Each row is a point. Each copy is the shape, with its points in the same order, stretched, turned, moved and blurred by noise. Some copies are also mirrored. Which?

Shape (9 x 3):
[[  8 -13  26]
 [ -3  42  42]
 [-22 -22  16]
 [-13  69  27]
 [-21 -41  -7]
 [ 39 -42 -18]
 [-33  27  26]
 [  5 -41  15]
 [ 96 -19  48]]
Copy 1 (9 x 3):
[[  8 -20 -26]
 [  9  45 -43]
 [-22 -23 -23]
 [  3  76 -28]
 [-25 -44   3]
 [ 32 -58  24]
 [-24  33 -32]
 [ -1 -52 -16]
 [ 94 -47 -31]]
Copy 1 is: mirrored
Copy 2 (9 x 3):
[[ 10  25   2]
 [ 13   5  56]
 [-22  16   0]
 [ 11 -26  61]
 [-16  14 -33]
 [ 44  22 -44]
 [-18  -3  35]
 [ -1  33 -19]
 [ 96  57  -6]]
Copy 2 is: mirrored
Copy 3 (9 x 3):
[[  7  -9  29]
 [ 39  24  36]
 [-23   2  18]
 [ 62  53  23]
 [-23 -11   0]
 [ -7 -53 -19]
 [  5  42  32]
 [-17 -30  23]
 [ 60 -92  28]]
Copy 3 is: only turned

Shape (9 x 4):
[[ -3 -41  71  -1]
 [ -6  45 -33 -65]
 [-23  -4  -2  12]
 [-44  79   7  24]
 [ 17 -18 -11 -10]
 [  9  32   6  11]
 [ 65  18 -10  35]
 [-46 -40  47  51]
 [-35 -38  28  40]]
Copy 1 (9 x 4):
[[-46  56 -28  18]
 [ 25 -11  -7 -98]
 [  3  -3  14  -7]
 [ 22  36  56 -45]
 [ 31   9 -26  -8]
 [ 29  43  -1 -25]
 [ 71  56 -36  -1]
 [-38  21  33  50]
 [-27  12  29  36]]
Copy 1 is: mirrored
Copy 2 (9 x 4):
[[ 51  43  16 -42]
 [-60 -17  55 -14]
 [-12   7 -13  -3]
 [-72  46  30  62]
 [ 10 -20  16 -18]
 [ -9  11  37  30]
 [ 33 -23  45  50]
 [ 18  50 -48 -12]
 [ 15  32 -39 -18]]
Copy 2 is: mirrored

Shape (10 x 4):
[[ 38  38   5  37]
 [  2 -35  29 -53]
 [-51  -7   3 -45]
 [-56 -10 -39  15]
 [ 18  -5  33  35]
 [-60  45   9  25]
 [-13 -38   2 -70]
 [-28 -25 -33   6]
 [ 52  19 -16 -25]
 [ 55  -4 -25 -22]]
Copy 1 (10 x 4):
[[ 20  37  38  37]
 [ 20 -58 -45 -30]
 [-26 -21 -68 -19]
 [-62  -9 -39  46]
 [ 39   0  -4  52]
 [-20  53 -48  44]
 [-16 -68 -53 -44]
 [-44 -34 -27  38]
 [ -7 -12  42 -23]
 [-13 -40  43 -17]]
Copy 1 is: mirrored
Copy 2 (10 x 4):
[[  4  43  34  27]
 [ -5 -33  18 -61]
 [-11 -19 -31 -74]
 [ 10 -15 -63 -15]
 [-35   8  33  21]
 [-44  49 -37 -36]
 [ 14 -45 -11 -74]
 [ 16 -28 -43  -2]
 [ 46   9  25 -22]
 [ 58 -18  21  -6]]
Copy 2 is: only turned
